Rows are points. Examples show where two turns around zero, p and q, send a point. Where does a point land after both, in the order given? Backwards means that the second turn is done in reverse. Each puzzle has new turns, and all numbers are rounded.
In the rows, 128 means zero.

Turn p:
[155 150] => [161 138]
[121  77] => [103  83]
[ 91 163] => [107 174]
[134 102] => [124 102]
[140 147] => [146 141]
Turn q:
[102 149] => [100 146]
[190 111] => [191 118]
[113 117] => [114 115]
[107 135] => [106 133]
Where do these land?
p, then q: [153 141] => [156 134]
q, then p: [156 139] => [158 131]
q, then p: [ 99 103] => [ 93 112]
q, then p backwards: [162 133] => [156 148]
q, then p backwards: [ 71 124] => [79 98]

Turn p:
[152 122 135] => [147 121 144]
[ 83 127 157] => [ 78 108 126]
[116 176 129] => [101 168 141]
[137 148 108] => [137 156 126]
[110 119 150] => [107 108 131]
[170  76  89] => [197 107 101]
Turn q:
[ 98  77 133] => [117  70 119]
[116 138 112] => [115 137 112]
[111 164 153] => [ 97 150 155]
[168 106 122] => [174 122 126]
[139  97 144] => [147  99 140]
[136 186 105] => [118 189 117]
Where do these land?
q, then p: [144  84  85] => [186 132 102]
q, then p: [118 124 149] => [116 108 131]
p, then q: [142 157 174] => [105 113 177]
p, then q: [107 148 105] => [107 153 110]

Turn p:
[117 153 138] => [139 155 127]
[94 93 77] => [ 76 110  84]
[168 129 130] => [157 102 138]
[133 137 167] => [141 145 162]
Turn q:
[161 150 150] => [152 165 117]
[ 77 124 153] => [ 84 134 164]
[139 116 132] => [143 126 135]
[152  91 128] => [164 110 145]
[111 159  77] => [ 97 106  79]
Where do these land?
q, then p: [166 114 101] => [138  81 124]
q, then p: [171 118 144] => [170 108 136]
q, then p: [ 90 122 143] => [107 159 146]
p, then q: [ 85 159 123] => [100 138  84]

Turn p:
[ 91 121  99 128] => [ 89 140 107 140]
[162 142 187 125] => [173 120 180 117]
[172 104 139  82] => [153 127 130  64]
[ 85 113  98 167] => [ 81 111 105 166]
[148 132 109 129] => [144 125 106 125]
[110 156 136 137] => [129 145 140 156]
Turn q:
[128 132 137 139] => [122 133 129 140]
[129  77 174 138] => [120 110 190 151]
[131 184 107 114] => [138 165  82 112]
[107  83 148  91] => [123 112 181  93]
[121 140 107 172] => [106 115  93 155]
[153 152  94 114] => [160 132  91 116]
Where do these land?
p, then q: [ 80 130 155  62] => [102 205 132 101]
p, then q backwards: [143 142 111  89] => [132 163 121  97]
q, then p: [121 116 114 176] => [ 91  99 115 145]
p, then q: [164 111  87 122] => [157  96 106  97]
p, then q: [112 140 141 160] => [108 120 136 161]
p, then q: [163 156 145 140] => [165 126 134 160]
q, then p: [113 100 144 148] => [103 111 155 135]

Turn p:
[ 89 150 165 140 185 155] => [148 146 108 108 156 200]
[148 109  86 164 119 106] => [118 143 126 179 135  90]
[ 82 117 163 118 110 110] => [ 96 117 168 115 129 164]
[123 138 116 108 120 195] => [147 116  90 118  75 148]
[153 149 129 127 116  89] => [128 146 151 113 142  90]
[154 135 138 108 187 124] => [152 118  96 101 176 124]
[118 118  88 113  88 150] => [102 118 114 141  75 114]
[157 107 138 144  99  94] => [131 119 171 149 137  93]
Turn q:
[134 155 130 151 106 141] => [117 154 125 146 113 153]
[ 79 127 126  93 148 103] => [110 113 172 106 146  91]
[178 138 136  76 110 141] => [157 140 115  70  98 149]
[137  90 168 173 147 159] => [181 110 120 185 133 135]
[137 143  97 143  70 110] => [ 76 133 102 128  90 146]
[ 82 103  99 146 169 142] => [114  96 144 152 189 124]
[149 140 140 114 146 100] => [141 150 118 109 125  98]
Where do these land?
p, then q: [ 62 213 112 152 141 110] => [100 198 194  98 143 169]
p, then q: [137 112 136 143 134 120] => [143 132 118 144 136 119]
p, then q: [149 116 172  71  73 123] => [163  76 143 106  70  99]
p, then q backwards: [143 100 100 148 124 121] => [115 115 137 166 135 110]
q, then p: [ 94 122 104 136 148 140] => [131 122 117 137 159 163]
p, then q: [142 147 109  93 132 122] => [104 118 130  94 128 109]
p, then q backwards: [141 104 183 131 140 123] => [105 103 135 109 152 170]
p, then q backwards: [156 109 108 151 131 164] => [150 100 157 164 129 127]

Turn p:
[110 144 175 119 106  98] => [132  87 159 147  99 109]
[100  63 114 111 123  99] => [105  72 117 100 153 162]
[113 140 153 172 123 120] => [146 131 180 126 125 128]
[158 129 119 121 225 211] => [144 198  79  90 189  60]
[136 139 111 133 135 118] => [143 136 120 140 133 140]
[ 98 136 113 117 124 118] => [113 115 132 154 145 136]
[123 136 140 127  98 128] => [113 124 143 137 104 129]
[175 138 110 124 120 122] => [147 148  97 131 100 144]
[139 126 118 129  97 138] => [110 140 126 126 105 144]
Turn q:
[109 111 131 114 131 140] => [130 120 129 136 103 144]
[146  99 124  94  95 117] => [129 152 177 145 113 128]
[125 147 193 175 103 128] => [130 174  96  93 162 172]
[121 132  91 173 111 122] => [178 128 112 133 151 107]
[ 97 146  89 107 154  71] => [108 120 100 192 127  84]
[147 156 127 108 161 180] => [103  91 128  77 105 113]
[151 107 141 124 141 140] => [119 112 153 117 134 147]
Where do these land?
q, then p: [122 150 108  98 135 149] => [114  96 132 137 111 154]
q, then p: [ 98 108 110 224 101 119] => [181 193  65 104 127 134]
p, then q: [116 104 118 111 121 128] => [138 111 124 143 106 135]
p, then q: [153 138  91 115 117  82] => [177 107 148  95 131 117]
q, then p backwards: [103 128 116 122 165 131] => [127 125 131  89 117 106]
p, then q: [140 141 190 117 117 135] => [126 181 147 160 144 135]
p, then q: [164 126 162 108 139 153] => [121 159 143 161 130  93]
